Each row is a point. Each copy is the shape, with its points in the same order, stretched, turned, moved and blurred by noise. Some copies are also mirrored. Which?

Shape (9 x 3):
[[ 24 -20  12]
 [-12   3  86]
 [-24 -17 -17]
 [ -7   6 -17]
 [  8 -17  20]
 [ 31  37 -18]
 [  9 -16 -11]
 [ -8   1 -12]
 [-15   4   7]]
Copy 1 (9 x 3):
[[ 25  28  27]
 [ 43  95 -64]
 [ 21 -14 -10]
 [ -8  -3  -3]
 [ 27  29  10]
 [-44  18   6]
 [ 10  -1  24]
 [  0   1  -4]
 [  8  14 -22]]
Copy 1 is: mirrored
Copy 2 (9 x 3):
[[ -2 -27  23]
 [-64 -22  15]
 [  9  29  20]
 [ 12  14  -6]
 [-16 -17  26]
 [ 12 -20 -40]
 [  3  -6  13]
 [  7  13   2]
 [ -2  12   3]]
Copy 2 is: mirrored
Copy 3 (9 x 3):
[[-41 -22   2]
 [-61  26 -45]
 [ 20 -24 -23]
 [ 25  -3  -2]
 [-31 -15 -10]
 [ 26  15  35]
 [ -8 -23   2]
 [ 20  -8  -7]
 [  9   3 -19]]
Copy 3 is: only turned

Shape (8 x 4):
[[-35   7  22   6]
 [-42 -30 -42 -17]
 [ -6  19   0  15]
 [ 38 -20  55 -11]
 [  5 -20 -19  26]
 [-60 -35 -25 -11]
 [ 37   0 -42  -7]
 [ 34   2 -22  -4]]
Copy 1 (8 x 4):
[[ 19 -42 -12 -15]
 [-35  -7  25 -64]
 [  4   0  -6  -2]
 [-13 -12  23  67]
 [-37   7  -2  -7]
 [-23 -34  17 -79]
 [-31  53  35  15]
 [-24  30  28  19]]
Copy 1 is: mirrored
Copy 2 (8 x 4):
[[ -5  14 -25 -31]
 [-56 -40 -37  16]
 [ 12   9 -18   3]
 [ -9  80  49 -19]
 [-21  26 -25  35]
 [-59 -30 -47  -6]
 [-10  -5  12  53]
 [ -4  11  15  34]]
Copy 2 is: only turned
Copy 3 (8 x 4):
[[ -4  43  12  17]
 [  2  39  14 -59]
 [ -6  28 -13  -3]
 [ 26 -32  26  35]
 [-15   4  -5 -48]
 [  1  48  25 -49]
 [ 20  -8 -34 -44]
 [ 18 -12 -20 -19]]
Copy 3 is: only turned

Shape (9 x 6):
[[-26  -9 -37 -32   2 -26]
 [  8  64  36 -10  20  11]
 [  2 -17 -31 -36 -44  11]
 [-16  12 -21  -9   0  44]
 [-72 -11 -22 -25 -28   8]
 [ 12 -19  11  25  16  41]
 [ -6 -14   5 -32 -49  12]
 [ 14  10  47   8  -2  48]
 [ -5  62 -26   8 -38  -9]]
Copy 1 (9 x 6):
[[ 46  13  30  34 -21 -23]
 [-34  72 -13  45 -45  37]
 [-20  -1  52 -21  -2 -20]
 [-14  39   4 -29 -26 -25]
 [ 14  33  14  32   4 -67]
 [-18  -8 -37 -55 -38   0]
 [-50  -1  27  -3  -4 -17]
 [-65  17 -38 -26 -40  15]
 [-25  79  30  22  39  21]]
Copy 1 is: mirrored
Copy 2 (9 x 6):
[[  1 -33   7 -17  29  26]
 [ -8  32  50 -20 -17  -9]
 [-24  -6  11   3  17  61]
 [-32 -18  24  21  -2  -6]
 [  8 -39  48  31  21  29]
 [-15  29 -23  27   9 -26]
 [-10  16  29  10  21  59]
 [-16  54  21  18   1  -7]
 [  8  12  34  11 -58  30]]
Copy 2 is: only turned

Shape (14 x 8):
[[ 30  55 -44  66  -8 -40 -10  38]
 [ 28  17 -11  49 -13 -14 -18   9]
 [-11 -66  39   5 -30  27  -6  -4]
 [ 14  22 -77  45  11 -31   5  29]
 [-23  14 -33 -41   5  17  19   6]
 [-55   7 -15   5   8  16  23 -15]
 [  3 -42  15  12 -24  68  -3  -4]
 [-10  -5  -6 -20   9  11  31   7]
 [ 41  18 -43  50  26 -48  -3  -9]
 [-21 -36  37 -17 -22  14 -10  15]
 [  7  27 -11 -10  13  14  -1  -7]
 [-19 -25  32   9 -26  30 -30 -19]
 [-11  26  -5  -2  -2   7  61  -1]
 [ -2 -22  -4  -7 -57   9  -1 -25]]
Copy 1 (14 x 8):
[[-76 -18   3 -48  38 -18 -23 -57]
 [-40   9  22 -18   7  -2 -38 -10]
 [ 26  45  17  64 -18  18 -23  44]
 [-55 -43  -5 -43  17  33  17 -72]
 [ 31  -1 -59 -47   0  27  34 -17]
 [ 36  37   7 -17  21  33  17 -37]
 [ 45  21  14  26   3  62 -54  47]
 [ 31   0 -18  -5 -18  -2   6 -17]
 [-51 -33  41 -64 -17 -14   7 -46]
 [ 25  54 -21  47  -1  -6  -6  43]
 [ 25  -1 -14 -59   8   8  -8   6]
 [ 22  62  20  14   6  25 -11  57]
 [ 30  26 -19 -27 -28   7 -21 -62]
 [ -9  70 -17  -2 -56  43  -5  29]]
Copy 1 is: only turned
Copy 2 (14 x 8):
[[ -1  15  26 -32  17   2 -29  75]
 [  3  -2  40  -6  10  16 -28  24]
 [ 15 -65  63  28 -11   1  -3 -48]
 [  5  26  26 -50  -5 -37 -28  57]
 [-32  -4 -34 -23  -9 -31  20  -7]
 [-30  -3  20 -21  32 -40   2 -11]
 [ 10 -54  15  32   3  -7 -38 -43]
 [-18  -6 -11   3  -1 -22  20  -6]
 [ 12  48  50 -21   3   0 -13  32]
 [ 10 -57  26  11   1   2  20 -38]
 [-13   7 -31 -11  12  -1  -5 -14]
 [ -3 -50  44   7  11  16 -21 -59]
 [-49   9  -7  14  10 -19  24  32]
 [-40 -44  66  -3 -27  20  -3 -30]]
Copy 2 is: only turned
Copy 3 (14 x 8):
[[ 41  36  25 -67 -50 -12   9 -31]
 [ 18  10  29  -4 -22 -11   5 -23]
 [-14 -42  14  83 -13   3  43  49]
 [ 25  53  13 -66 -22 -18  18  10]
 [ 27  11 -48 -31  11  28   9  13]
 [ 52  55 -33  -6  13  39  17  33]
 [ -1 -43  26  57  17   9  42   8]
 [ 21  -3 -24  -2  10  14   4  30]
 [  6  70  37 -19 -11 -34 -28  -3]
 [-11 -45 -12  47 -33  22  29  42]
 [ 14  17 -10 -18   9  15 -14 -15]
 [ -8 -13   8  57 -10  30  24   9]
 [ 67   9 -23 -17  13   7   0   3]
 [  4 -14 -22  43  -8  -2  40  -7]]
Copy 3 is: mirrored

Shape (14 x 9):
[[ 28  -3   0  44  -7 -16 -13  12  20]
 [ -4 -23  31  57 -47 -26   8 -18 -29]
 [-12   0 -28  -6 -34   2   3  -5  -3]
 [-52  25   7   9   1  -4 -28  22   0]
 [ -7  23   7   2 -26  -2 -23 -35  -7]
 [-17 -20  10   1 -28  10  -8  -4  34]
 [-17 -17  15  -3 -36 -13  10 -17  11]
 [-32   3 -13  -2  39 -23  11  10  19]
 [  1 -21 -29  32  -3 -44 -20   4   5]
 [-29   4  20   3 -37  13 -14  18 -44]
 [-10  -3 -12  18   5 -38   8 -54  -8]
 [ 38 -20  33  51  -5   1  16   2 -35]
 [-19  -2  31 -23  35 -40  18   3  -8]
 [-25 -10   3 -12  23 -12 -13 -23  -2]]
Copy 1 (14 x 9):
[[ 16  61  13  10 -15 -13  22 -38 -34]
 [ 25  67   0 -26  32  18 -14 -74  -1]
 [ 18   1   9  19   8  10   5 -11  43]
 [-29  -3  13 -49 -36  -1  -8  17 -21]
 [ 29   1 -22 -17 -18  -6 -12 -16   2]
 [ 26  16  28   3  12  25  15 -11 -15]
 [ 24  25   1   4  20  30 -10 -14   4]
 [-29  13 -12 -21 -25  15  11  56 -18]
 [ -5  58 -20   0 -36  25  41  -7   6]
 [-20 -14  27 -31  23  -7 -36 -47  12]
 [ 15  34 -57 -15 -12  19  12  13  18]
 [ -4  53   9  -5  52 -17 -16 -77 -18]
 [-37  11 -30 -27  -6  17 -35  23 -34]
 [ -9 -10 -24 -28  -3  27  10  27 -14]]
Copy 1 is: only turned
Copy 2 (14 x 9):
[[-34  26 -11 -51 -11 -19  -5 -23  11]
 [  9 -46  15 -44   1 -27 -16 -95 -40]
 [-24 -22  -7  23  41 -33 -12 -18  18]
 [  2  -8  18 -27  44  28  47 -42  36]
 [ -2  -3  20  -5   3 -27 -33 -58  30]
 [-23   1   6 -38  58   2 -40 -20  20]
 [  8 -23  -4 -18  41   1 -44 -38   0]
 [  1  35 -26   2  32  48  18  -9 -10]
 [  1  39 -32 -13  19 -39  16 -45  -4]
 [ 15 -69  54 -17  23 -10  25 -34  10]
 [ 11  30 -22  19  -2 -17 -31 -81 -35]
 [-12 -25  41 -48 -53 -14 -14 -31 -54]
 [ 66   5  -4 -14  -9  63  -7  -7 -21]
 [ 26  35  13   0  18  10 -15 -34 -13]]
Copy 2 is: mirrored
